Every row gives one point. Examples show where two turns around zero, p and q, send a point. Write where each new point lands after one turn and then the other. Backwards means that the second turn is done in reverse. Each puzzle has new turns, and all numbers are rounded.

Turn p:
[-2.5 15.8 20.0] => [ 2.6 11.3 22.8]
[-6.2 20.5 -8.4] => [ 2.4 22.5 -3.9]
[-7.1 32.9 18.7] => [ 4.9 28.8 25.1]
[ 10.5 -33.2 -17.7] => [ -1.9 -30.5 -24.3]
[ 15.1 -17.5 -11.6] => [  8.0 -19.3 -15.3]
[ -9.7 -18.5  -0.9] => [-15.9 -12.9  -4.3]
Turn q:
[-9.7 -9.7 15.7] => [-8.9 -5.6 18.0]
[  5.7 -10.6  -2.1] => [ -0.9 -11.7  -3.3]
[-19.0  -9.8 -28.9] => [-27.9   3.6 -22.3]
[22.9 30.1 15.3] => [37.6 13.8  7.6]
Where do these land?
p, then q: [35.5  9.8  0.0] => [ 28.6 -21.4  -8.9]
p, then q: [  0.2 -17.2  19.8] => [-11.6 -15.4  17.8]
q, then p: [-5.6 14.8 -3.5] => [ 7.6 14.3  1.0]
q, then p: [-30.2  -7.5 -16.2] => [-26.6  22.5  -4.2]

Turn p:
[-38.5   6.5  -8.0  -8.9   3.6  16.0] => [-42.3   2.7   3.1  -5.1  -2.1  10.0]
[-24.5   1.8 -35.2  36.8  50.4 -11.8] => [-29.9   4.6 -35.7  30.0  52.8  -0.2]
[ 14.6  -2.4  13.2 -11.2  -6.5  34.3] => [ 11.1  -7.4  13.7  -6.4 -17.4  32.1]
[ 17.3   6.8  12.9 -22.5  -6.4 -13.5] => [ 19.8   1.6   5.8 -26.3  -5.3  -9.6]
[ -3.7   3.8  -2.2 -12.5 -18.3 -13.6] => [ -2.0   6.2   0.2 -11.1 -15.1 -17.7]
[ 19.0   3.5  -4.2   8.1 -12.1  14.2] => [ 16.3   8.3  -2.4  10.0 -13.7  13.3]
[  6.4   5.6  18.9  14.5  -2.6 -12.8] => [ 14.1   6.6  16.8   7.4   9.7 -11.8]
[  9.5 -25.8   4.7  -4.3  -8.2 -12.6] => [ 13.0 -22.7  -1.3   1.7  -9.0 -15.8]
Turn q:
[32.6 30.1  4.3 -9.5  1.4 11.8] => [36.2 17.6 16.6 -9.3 -2.9 15.1]
[-13.8   4.5  -8.9   2.4 -44.8  -5.8] => [ -3.3   4.1 -18.9  17.7 -40.0  -6.4]
[-12.0 -12.4  23.8   9.6  21.6  17.0] => [-26.5  -4.1  21.7   0.6  18.3  13.7]
[ 21.1  -9.6 -10.1  27.9  28.9 -13.5] => [ 15.9 -12.0   2.3  17.1  40.5 -10.2]
[-25.2  28.9  -7.3  -3.8  -2.4 -24.3] => [ -5.3  26.8  -3.6  -4.5 -11.1 -35.1]
[-20.7 -20.4   6.5  -1.1  -2.1  13.0] => [-29.0  -8.8  -4.3  -0.4  -2.2  10.9]
[-7.3 11.8  2.5  4.6 -5.8 24.2] => [-7.3 19.0  2.7  5.9 -5.7 18.8]
[ 25.0  -7.6  -4.6 -16.8 -18.9 -22.3] => [ 27.5 -23.3  -7.4  -8.0 -18.0  -9.8]
[  0.2 -25.2  -6.3 -13.2  22.2   0.0] => [ -8.2 -19.0  -9.2 -19.1  21.3   3.0]
Where do these land?
q, then p: [ 6.6 23.4 23.3  4.4 -1.9 -3.4] => [16.5  9.3 27.8 -4.1  1.4 -4.5]
p, then q: [ 12.8  29.3   6.2 -18.0  10.7  -4.8] => [ 15.9  14.4   7.2 -31.3  -0.7   5.6]
p, then q: [ -7.0 -29.8 -23.9   4.2 -46.1  30.7] => [-11.9  -6.7 -23.5  46.7 -39.4  10.9]
p, then q: [20.2 -1.5  8.2  1.0  8.7  2.2] => [14.0 -7.5  4.6 -3.6  9.6 13.5]
q, then p backwards: [-32.2 -24.4 -25.9  18.2  16.5   9.0] => [-27.9  -0.6 -33.0  12.3  30.7  -5.4]
p, then q backwards: [-12.2  -9.5  10.2 -10.2  12.1 -10.1] => [ -3.3 -14.7   8.2  -5.6  15.7 -11.1]
p, then q backwards: [ 11.8  12.3   2.0   0.4   0.0 -23.6] => [  4.6  17.6 -12.2  -3.4  11.5 -15.1]

Turn p:
[  3.4  32.3 -14.8  -0.8   8.2   8.4 -12.8  19.7] => [ 3.2 31.0 -9.2 -5.9 18.4 -1.9 -3.3 22.8]
[ 31.9  10.0  19.2 -10.1   0.3   3.9  21.6   1.5] => [ 19.7   6.6  17.7 -20.4  -4.8 -10.3  27.4  -5.5]
[ -2.5 -12.2  23.4   1.1 -26.2   7.9  19.9  -3.0] => [ -3.6 -12.6   8.8   5.1 -33.2  -2.8  21.8  -0.9]
[-26.9  24.6 -17.6 -23.3  16.0  -9.3  20.0 -30.2] => [-32.5  14.1 -19.6 -10.6  21.9  19.5  16.7 -30.7]
[-21.8  -3.8   8.1  -4.6 -14.3  29.7 -16.4 -14.9] => [-21.9   0.9  13.4   9.0 -17.3  30.0  -4.4  13.9]
[ 25.9  -4.8 -20.4  30.0 -24.2  23.2  -2.8  14.6] => [ 39.9  17.7  -8.2  15.5 -27.5   3.4 -12.0  15.2]
[-25.8   0.3 -19.6   0.5 -18.7  -6.6   4.1 -16.3] => [-22.2   3.1 -24.5   7.7 -14.3  10.9  -7.0 -13.7]
[  5.4 -18.4 -15.1   4.3  22.5   7.5 -21.4  -7.6] => [ 13.3  -9.4   6.0   5.3  18.3  19.1 -25.7  -1.6]
[  1.4 -24.5  26.9 -26.3  26.1 -21.6 -10.2  25.3] => [ -3.5 -43.8  14.2 -20.3  26.5 -20.7   0.6  15.4]
[  8.8   0.3   9.8  15.3  28.1 -27.8  10.1  18.4] => [ 13.0  -9.1   1.2   8.5  28.4 -34.6   5.9  -7.0]
[  0.0  -3.9   0.0  13.9 -17.9 -15.4 -12.1  -7.4] => [ -5.4   1.3   0.0   6.2 -16.6 -12.8 -20.0  -7.7]
Turn q:
[ 10.7 -41.3  -7.5 -12.8  12.5  11.3   4.0   5.6] => [ 14.5 -34.0 -15.0   3.3   8.2   6.1  18.8  17.6]
[ -1.9   1.7   6.1  28.6   1.7 -12.8 -24.4  -2.6] => [  1.6  -2.5  18.0  13.4  -1.9 -12.3 -30.9   3.0]
[  3.2  20.0   1.6  19.6 -13.6   4.0 -11.6  12.4] => [  7.1  24.4   3.0   8.3 -11.6   0.5 -20.4   3.7]
[ 22.3 -10.8   1.4 -31.6  31.5  -3.9   9.1  12.2] => [ 23.9  -9.7  -3.6 -17.0  32.1  -4.4  28.5   4.7]
[ -3.3   8.3   9.2   7.8 -34.3  -5.5 -27.4   1.3] => [  0.7   8.7   3.2  -9.4 -33.2 -11.9 -27.2   4.9]
[ -8.6 -20.8  23.7 -25.6  30.8   4.9  15.0   9.2] => [  1.3 -17.8  19.7 -16.2  20.6  11.8  34.2  17.5]
[  5.8  19.7   5.4  12.0 -16.3  -2.8 -14.0 -27.5] => [ -1.4   3.9   6.3  -3.9 -16.0  -1.0 -26.2 -28.3]
[ -7.4   8.6 -13.5  -9.8  13.6  28.1  40.8  -4.0] => [-13.5  10.2 -15.3   7.3  15.4  34.4  30.6 -11.5]
[-26.8   5.2 -23.2 -17.1  14.5   6.5   5.8   0.1] => [-29.0   2.8 -17.2  -8.9  21.9   9.0   5.2   7.2]
[  5.8   9.4  -3.5  28.9 -40.1 -29.6   2.5  -6.8] => [ -5.3  13.9   0.7  22.9 -35.3 -31.8 -12.8 -18.5]
Where do these land?
q, then p backwards: [-21.7   6.7 -14.4 -21.1 -36.5  13.1  12.4 -12.6] => [-21.6  10.1 -13.5 -23.2 -36.4  -4.2  13.2 -13.2]
q, then p: [ 16.4  33.4 -18.1  -5.0 -32.6  33.5  21.9 -17.7] => [ -2.5  46.4 -11.5  -5.3 -21.8  40.9  -2.8 -15.4]
q, then p: [-13.4 -21.0   1.5   8.3  44.1 -18.6 -24.9  -6.8] => [  0.5 -41.3  20.2  12.0  32.3 -11.1 -12.1   8.9]
q, then p: [ 12.3  -3.3  29.6 -10.9  16.0  12.4   6.9  -0.6] => [ 14.7  -8.4  22.4 -11.9  -3.8   6.8  25.0   0.4]
q, then p: [ -7.5  -4.2 -21.2  -3.9 -11.3  17.7   4.6  26.1] => [ 12.1  16.0 -29.9   5.4   2.8   1.6   3.0  18.4]
p, then q: [-3.7 -4.6 17.0 23.5  4.7  0.6  6.6  1.1] => [ 2.2 -1.5 19.1 21.2 -7.3 -6.7 -0.4 -5.0]
p, then q: [ 18.0 -22.3   3.9   6.7  14.8 -27.5  -2.7  -8.2] => [ 11.0 -34.6  10.6  -6.3   3.9 -15.6  -7.5 -12.2]
q, then p: [-16.8  18.1 -17.9  -9.7  -3.1 -17.5   8.5   8.7] => [-22.9  11.4 -20.4   1.0  17.9  -6.4   4.4  -6.3]
p, then q: [ 16.3  -2.9  19.6  12.1   3.9 -13.7 -33.4  10.3] => [ 15.0  -2.8  27.7 -14.2  -0.3 -25.9 -12.0  14.6]

Turn p:
[ 22.4   1.7  -4.6  23.3 -10.2   0.2  -6.5  -9.3 -16.6 -12.3  -8.6] => [ 14.2  -6.7  -4.6   8.0  -1.2   6.3   6.6 -18.7 -17.2   7.4 -26.2]
[ 18.7  15.3  -2.1 -15.8  21.0  -5.5  22.9 -18.4  29.3   8.0 -24.4] => [  7.5  10.2  -5.4   8.0   5.2 -10.2  43.0 -12.7  26.8 -15.2  18.5]
[-19.5 -21.4   8.2   1.4  27.2  -8.1 -15.4   1.9 -11.9  13.2 -37.1] => [-14.4 -24.9   8.7  -7.1  27.2 -30.0  -1.1   6.0  18.5 -13.8 -22.0]
[  2.2  18.7   2.1 -24.8  -6.2 -22.4  36.2  21.9   6.9  -1.3 -16.6] => [ -8.2  32.7 -11.8  -5.8 -20.1 -33.7  19.7   1.9  12.7  10.5  10.7]
[ -7.9  19.8  10.0  22.2 -23.6  -4.7   6.1 -34.6  -9.7  25.5   2.8] => [-15.3  14.7  19.1   0.9  23.0  26.8  10.7 -23.3  -0.8  29.0  -7.4]
[-28.2  34.2 -23.0 -10.0 -19.5   5.6  -7.8   1.8  10.0 -16.9 -22.1] => [-15.7  34.6 -22.8   4.0  -9.5  16.7  -5.8   6.7  27.1 -10.7 -25.8]
[ 10.7 -15.8 -19.4   7.8  29.3   1.1   7.3   1.5   1.4  -1.8  23.3] => [ 16.6 -11.7  -2.0  26.6   9.8  -8.1  -7.7   6.5 -16.4 -10.4  22.3]
[ -3.4  -3.8  23.7  17.1  -2.5 -16.4 -18.9  21.7   7.6  -2.7  23.3] => [ 12.0 -11.9  29.1  -1.6 -20.3  -1.7 -26.3   5.5   4.8  17.2   1.2]
[ 16.4  -8.7  24.3 -10.1   8.5  20.8 -14.5   2.9 -34.9  27.8  14.3] => [  7.2 -24.1  14.0 -28.3  19.6   6.0  12.9  27.8 -27.5  14.5   1.1]
[-19.0 -17.7  18.7 -14.9  20.8   2.1  -0.6  14.6 -19.2 -20.9   1.2] => [-12.6  -6.2  16.0 -11.6  -7.6 -24.1 -11.4  20.8 -16.3 -24.9  -5.6]
[ -1.8   1.2 -22.3 -11.1 -18.8  -6.9 -11.1 -23.2  21.9   0.3  19.4] => [ 12.5  17.5 -11.7  -4.2   7.8  26.4 -18.9 -18.2  10.1  -6.0  18.5]
[  9.5 -23.5 -15.8  15.0 -26.0  34.3   2.2  19.2  15.2 -18.9  24.5] => [ -3.6 -24.3 -28.6  11.1 -33.9  25.8 -21.7  -2.3 -21.8   2.3  14.6]
Turn q:
[-37.7 -22.4  25.8 -21.5 -20.9  -6.1  15.6  11.1 -25.0 -27.0  -0.3] => [-33.4 -25.3  23.9  20.0  21.0  -1.2  28.4   4.3  -6.5 -24.8 -24.3]
[  8.3   5.2 -25.0  -5.4  21.0  -5.9  -5.5  19.5  11.2   7.6   9.0] => [ 17.4  -5.6 -21.3   0.9   4.1   8.6 -10.0  18.0  19.0   9.9  11.7]
[ 11.7 -30.4  13.8  -8.4 -16.2  -0.2  16.1 -14.2  -2.7  10.5  27.5] => [ -6.9  -6.4   4.5 -27.9   0.1 -13.6  30.7 -11.6   7.7 -23.2  13.3]
[ 10.3  34.5 -16.4 -18.5 -16.7 -18.6  -9.6 -29.6   8.4  14.6  30.1] => [ -8.0  20.1 -36.1 -34.9  -0.5 -17.3 -18.4  21.7 -16.4 -17.2   5.3]
[ -3.2   8.6 -11.6 -19.0 -42.3   3.3  10.5   0.6  12.3  18.2  24.2] => [-38.7  -6.6 -12.3 -30.3 -14.2  -5.2   0.8  20.7   1.3  -9.6  14.0]
[-12.1 -14.4  48.0 -25.5  -6.8   7.3  10.4  11.4 -21.9  -0.4   3.3] => [-11.3 -20.5  46.0  -9.5  20.8 -11.1  14.2   3.6   2.9 -17.6 -17.1]
[ -8.6   4.2 -11.0  33.1  23.8  10.0  -3.0  -8.0   5.9  12.1   7.8] => [ 10.2  14.3 -11.7  -1.4  13.1   7.9   1.3 -16.0  -5.2  33.0  15.4]
[ 14.6  22.5  12.0  12.4  14.2   1.6  15.5  12.5   5.7 -15.4 -27.8] => [ 18.1  22.4  22.0  15.5 -16.5  14.2  -3.0  12.4   2.0  13.3 -17.0]
[ 16.7  11.2 -17.9  22.3  25.5 -17.9   0.2  15.3   2.0 -21.8 -30.9] => [ 33.2  14.4 -10.7  37.7 -17.6  10.6  -3.5   6.5   6.1  16.7 -14.8]
[ -3.7 -14.6   1.8   0.0  14.9  27.0   5.4   2.0 -29.7 -18.6 -25.2] => [ 13.2 -22.3  18.7  11.7   0.6  26.9   5.2 -23.0  -9.3   2.6 -23.4]
[  7.8   4.8   2.5  26.8  11.0  10.3 -23.6  10.0   0.7 -26.6  -9.8] => [ 23.1   0.5  10.4  30.4  -6.8   5.9  -7.2  -3.0 -22.0  11.7  12.9]
[  0.8  12.5 -13.5  25.3   5.5 -12.3 -12.5  -4.4  -3.6  12.9 -17.2] => [  7.7  10.6 -16.7  10.1  -8.7 -12.6 -12.7  -9.8  -3.9  26.4  -7.5]
[-16.5 -27.4  11.5 -34.7 -15.7   7.4   7.8 -24.8  25.8  14.7  20.3] => [-34.9   1.9   3.5 -26.1  18.1   0.2   1.4 -15.0  19.5 -37.3  19.6]
[ 11.6   5.7 -19.9  13.2   2.7  -5.7 -27.3  -1.4  10.8  19.2 -11.1] => [ 10.4   2.3 -20.1   3.9 -13.5 -13.2 -27.2  -8.9   4.7  16.2  12.0]
Where do these land?
q, then p: [-28.4  -8.9  11.6   7.1   7.7 -26.4  13.6  -2.8  -0.1  33.6  -4.3] => [ -6.8  13.2  12.5  15.6  19.4 -15.6   7.5  -4.8  40.4  -6.0  13.5]
q, then p backwards: [-33.3  20.1  42.8   3.4  -4.9  21.4  -8.4   3.5 -12.0  12.8   9.8] => [-23.6 -11.6  28.3   9.3   5.3 -12.7   5.2 -11.9 -39.3  25.2  14.5]
p, then q: [  3.6 -19.5   3.5   2.6  -6.5 -20.5   3.3 -10.2 -12.4 -13.7  -8.6] => [  5.4   8.5  -9.6   2.4   4.8 -13.1  -5.3 -13.0  -8.4 -18.2 -20.2]
p, then q: [ -4.5   2.0 -11.3  17.7   2.6   9.2  -8.6  29.7 -10.3  21.6  44.1] => [ 14.7 -36.7   7.7  -8.7   3.2 -23.3  -5.0   1.4   4.2  34.7  23.0]
q, then p: [  4.3   4.1 -11.7 -10.1  13.2   0.2  -5.6   0.3  24.2 -44.8 -10.2] => [  8.0 -13.9  -3.4  26.0 -25.4  26.4   0.7   8.5 -16.7   1.0 -23.1]
p, then q: [  6.0 -15.2  13.0   0.0   4.9  49.7  29.1 -15.4  18.8 -22.9   6.0] => [-27.1 -18.5   3.0   1.4   3.5  24.0  46.0  -7.8 -31.4  -8.7   2.9]
p, then q: [ -3.8   7.0 -18.1   4.0 -10.2  12.9 -20.9  -3.2 -22.3   5.9 -18.6] => [  8.4  -8.7  -3.7  11.2  -5.6  22.6 -20.1 -12.8  15.4  12.6 -14.5]
q, then p: [ 18.3 -18.3 -14.7   1.6 -11.7 -29.5 -17.9   1.3  31.2  -7.8 -10.3] => [ 17.9  13.6  -3.9  23.5 -19.3  18.2 -28.2 -25.2   4.4  11.3  -2.3]
p, then q backwards: [  5.1  13.6  -5.4  -8.7 -12.5   0.5  12.8  12.5  -3.3  -2.5 -12.1] => [  3.9   7.5 -11.3  13.4  -7.6 -15.6  14.2  -5.8   0.9   6.0   1.1]
p, then q backwards: [  7.5   2.5  -6.7 -28.6   2.5   6.7 -12.7   2.6  -8.2  -2.0  -3.8] => [ 13.9  11.2  -6.3 -14.5   6.2  -8.8   7.1  -8.4  -3.8   0.8  20.2]
p, then q: [ 21.7   1.8  17.8  18.9  40.1 -28.2  13.1  31.2  22.0  24.4   5.8] => [  7.4  21.5   5.9  -6.5  -6.9 -46.7  35.8   8.8  30.1   5.7  26.3]
q, then p: [  3.6  10.8 -20.9  -7.8 -25.3   4.0   2.1 -49.5 -27.7  -4.4   2.3] => [-10.7  30.0 -30.1 -16.2  20.9  -3.4  -2.0  -5.0 -20.4 -23.3 -30.3]
